Rows are points. The points of each table are mixes of a few directions, plus a little noise. Count the directions of each table, and those that both share. Where both have some left over, give the other angles between the two spaces (their principal angles), to ten degrees, smallest first.
In the rows, 128 means zero.

First, 5 rows:
[[124 123]
 [123 124]
 [139 140]
 [180 176]
 [ 73  78]]
Second, 4 rows:
[[180 176]
 [131 130]
 [ 86  90]
 [115 116]]
Directions: first 1, second 1, shared 1

First, 8 rows:
[[173 137  97 166]
 [103 112 130  75]
 [106 121 138  96]
 [114 141 133  78]
 [137 138 150 208]
 [132 127 106  74]
 [147 180 131 131]
 [113  69 142 195]]
Second:
[[116 141 127 146]
 [ 77 185 122 204]
 [168  82 132  67]
 [133 123 129 120]
 [146 108 129 102]]
Directions: first 3, second 1, shared 0; angles 40

First:
[[146 166 132  67  77 126 139 218]
 [107 123  91  75 171  87 143  95]
 [139 115 149 190 137 141 121  95]
 [115 124 142 141 122  95 114  75]
 [ 99 112 133 146  93 163  93 131]
 [150 130 135 150 165 100 148  92]
 [108 113 146 166 102 141  96  98]
 [160 141  94  90 158 170 169 222]]
Second:
[[ 55  83 124 147  84 126  84  67]
 [ 93 116 114 127 140 160  83  96]
 [ 78  94 123 154 120 140  89  68]
 [181 148 131 138 162 142 165 171]
 [156 127 137 157 149 119 155 123]
 [141 119 125 143 120 154 150 173]
 [159 187 139  42  96  60 153 178]
 [162 152 131 117 152 125 146 147]]
Directions: first 4, second 4, shared 3; angles 60

First (10 x 11):
[[ 89 128 151  87 202 106 163 158  75 146 162]
 [ 81 135 152 123 152 150 123 145 135 172 150]
 [172 150 120 136  63 126 110 111 144 114 109]
 [ 46  83 136 150 213 168 132 146 152 164 144]
 [135 158 142 121  87 134 113 126 138 147 133]
 [153 117 110 148 105 130 119 111 146 103 105]
 [156  93  98 134 155 100 153 115 106  75 107]
 [172 148 125  95 113  83 148 127  81  98 128]
 [157  93  93 176 100 145 109  99 176  93  89]
 [117 176 158 109  91 139 114 137 131 171 148]]
Second, 9 rows:
[[118 137 154 117 142 101 110 156 126 115 140]
 [127 128 113  88  98 100 126 136 161 110 151]
 [136 130 152 124 117  93 137  91 142 115 164]
 [186  84  88 134 156 104  98 111 130 105 166]
 [ 84 139 122  87  85 158 125 171 147 127 131]
 [131 129 143 223 147 134 148  83  80 165   7]
 [113 162 125 147 154 172 160 153 101 171  52]
 [110 115 133 133 122 168 110 141 118 127 146]
 [147 128 124  99 131 122 138 112 147 117 193]]
Directions: first 3, second 6, shared 0; angles 30, 50, 60

First, 9 rows:
[[ 49  80  99 126 116  76 102 130 171  75  81 160 112 139]
 [174 107 153 102  80 161 148  85  91 164 155 116 133 129]
 [203 111 197 132 171  94 176 102  80 200 159  97 112 143]
 [106 155  93 151 152 133 158 177 130 108 114 131 132 119]
 [102 155  96 113 130 137  25 126 180  85 118 140 158 127]
 [138 157 155 166 142 166 160 162 157 172 159 102 113 111]
 [ 63 164 103 149 135 108 107 155 126  58  80 179 102 115]
 [138  97  82  96 113 131 153 126 106 118 122 119 163 139]
 [179 125 173 118 112 146 122  88 111 172 160 111 127 130]]
Second, 10 rows:
[[145 124 132 116 132 118 125 113 103 129 126 131 132 133]
 [147 128 134 116 132 119 123 112 104 128 128 131 132 135]
 [ 94  89 116 148 135 109 169 158 169 140 123 114 117 130]
 [ 41 182  93 183  90 214 103 202 242 111 134 134 109  84]
 [182 245 145  96  97 204  14  76  64  89 136 166 150 106]
 [ 92 174 115 153 105 181 100 158 176 113 133 136 124 105]
 [163  77 141 106 153  70 161  99  81 142 124 118 133 155]
 [143  80 133 119 146  78 165 115 106 145 123 118 125 147]
 [121  87 126 131 141  98 163 134 132 142 126 116 121 138]
 [148  90 137 114 147  87 153 112  98 141 124 120 131 143]]
Directions: first 6, second 2, shared 2

First:
[[135 131 101 144 125 135 120 125 124 142 130 135 140 141 127 139 128 138
  118 136]
 [114 123 181  97 134 114 143 133 136 101 124 114 105 102 130 108 128 110
  148 113]
 [ 95 117 249  56 143  96 163 140 147  65 118  96  75  70 131  82 129  86
  174  93]
 [117 125 165 106 132 118 139 131 134 109 125 119 112 110 129 114 128 115
  142 117]
 [148 135  55 171 119 147 106 121 117 166 134 148 160 164 126 156 128 153
  100 149]
 [112 123 186  93 135 113 145 134 137  98 123 112 103 100 130 106 128 108
  150 111]
 [154 137  31 185 116 153 100 119 113 177 136 154 170 174 125 165 127 161
   91 156]
 [134 130 107 141 125 134 122 126 124 138 130 134 137 138 128 136 128 136
  120 134]
 [142 133  77 158 122 141 113 123 120 154 132 141 150 152 127 147 128 146
  109 143]]
Second, 10 rows:
[[108 150 129 106  90 142 132 141 132 125 127 132 133 140 112 105 137 111
  131 124]
 [ 92 160 151  81  74 142 142 149 139 112 125 128 127 138 106  85 140  95
  140 117]
 [115 132 154 106 119 125 137 134 134 113 125 123 119 119 124 111 131 114
  138 120]
 [120 154  87 130  86 152 121 137 127 146 131 143 151 161 111 121 136 125
  115 136]
 [107 148 138 102  94 139 134 141 134 120 127 130 129 136 114 104 136 109
  133 123]
 [168  85 125 173 201 101 118 103 116 136 130 120 119 103 159 174 112 162
  122 135]
 [162  89 135 164 197 101 121 105 120 129 129 119 116 101 156 166 113 155
  127 132]
 [ 91 181  98  96  40 166 130 154 136 137 129 145 153 172  92  89 146 101
  122 129]
 [180  91  77 201 194 115 104  97 110 159 134 134 141 127 157 191 113 178
  103 149]
 [137  94 188 122 185  94 139 118 131 101 124 106  95  83 150 135 117 129
  148 114]]
Directions: first 1, second 2, shared 1

First:
[[142 113 166 140 145 154 171 121 100 171  76  99 102 172 136 133 140 146
  110 140 155 104 143 147 126 133  98 116 100 123 131 146]
 [120 138 104 120 117 113 103 133 146 101 160 148 142 100 124 124 119 118
  138 121 112 144 120 115 129 124 147 136 147 129 126 117]
 [124 133 109 121 121 119 110 131 139 112 150 141 137 111 124 124 123 121
  137 124 116 136 121 120 129 127 141 133 139 131 129 120]
 [114 142  92 114 112 103  87 136 155  86 180 157 152  85 118 123 116 112
  147 117 102 152 114 108 132 123 157 140 155 131 125 111]
 [117 139  99 117 114 110  97 136 149  95 166 149 148  98 121 124 119 115
  145 120 107 144 120 111 131 124 149 139 150 131 125 114]
 [145 112 173 144 148 156 180 120  95 180  65  91  99 179 137 134 142 149
  106 141 159 100 145 152 125 135  94 112  96 122 132 149]
 [114 141  90 113 110 101  84 136 157  83 181 160 153  83 120 121 114 111
  147 115  98 155 112 107 132 121 160 141 155 132 124 109]
 [151 105 194 153 160 171 204 112  80 204  36  75  84 202 142 137 151 156
   96 147 177  88 155 164 123 138  77 106  79 121 134 160]
 [125 130 122 126 125 127 123 130 133 123 133 130 132 123 126 129 127 126
  131 125 125 130 126 127 128 127 131 129 133 128 127 127]]
Second:
[[147 132 137 158 131 117 118  97 171 124 161 149 154  94  66 149 118 146
  134 149 100 132  38 101 177 149 112  92 142 133 153 110]
 [145 144  97 134  97 130  46 118 181 171 122 161 135 134 126  93  91 116
   95  87 172 115 116 155 142 101 161 112 167 186 102 132]
 [127 120 119 156 139 115 126 128 105 154 108 124 100 157 138 142 126 161
  130 129 166 128 159 153 108 124 109 120 120 119 120 146]
 [108 109  95 128 114 126 142 165 112 107 131 107 124 125 131 112 145 126
  134 130 171 157 183 127  80 128 132 124 103 105 100 122]
 [101 132 117  97 134 116 130 150  87 106 127 124 110 140 181 131 133 117
  144 114 117 133 191 139  93 112 141 175 125 109 121 138]
 [111 124 128  93 123 145 146 154 103 121 106 105 119 144 168 107 141 103
  123 116 137 126 186 134  96 117 142 157 111 123 112 133]
 [158 134 163 149 134 134 138  87 181 120 159 144 166  86  54 149 127 134
  129 160  75 121   7  89 199 158 109  88 140 137 166 104]
 [115 134 116 126 136 106 120 133 106 110 142 138 118 129 148 143 123 136
  145 124 113 135 150 130 116 122 132 150 135 113 131 133]
 [119 123 133 119 133 134 151 138 103 125 116 111 116 140 149 130 141 127
  132 130 133 129 161 133 107 127 122 141 112 112 124 133]
 [124 129 140 107 133 140 139 136 105 141 102 116 115 151 162 119 132 115
  119 117 132 115 162 142 115 117 132 148 121 132 123 139]
 [149 129 161 140 134 141 146 101 156 131 136 128 151 110  85 138 133 129
  123 151  95 117  56 105 174 148 111 102 127 134 154 115]]
Directions: first 1, second 5, shared 1
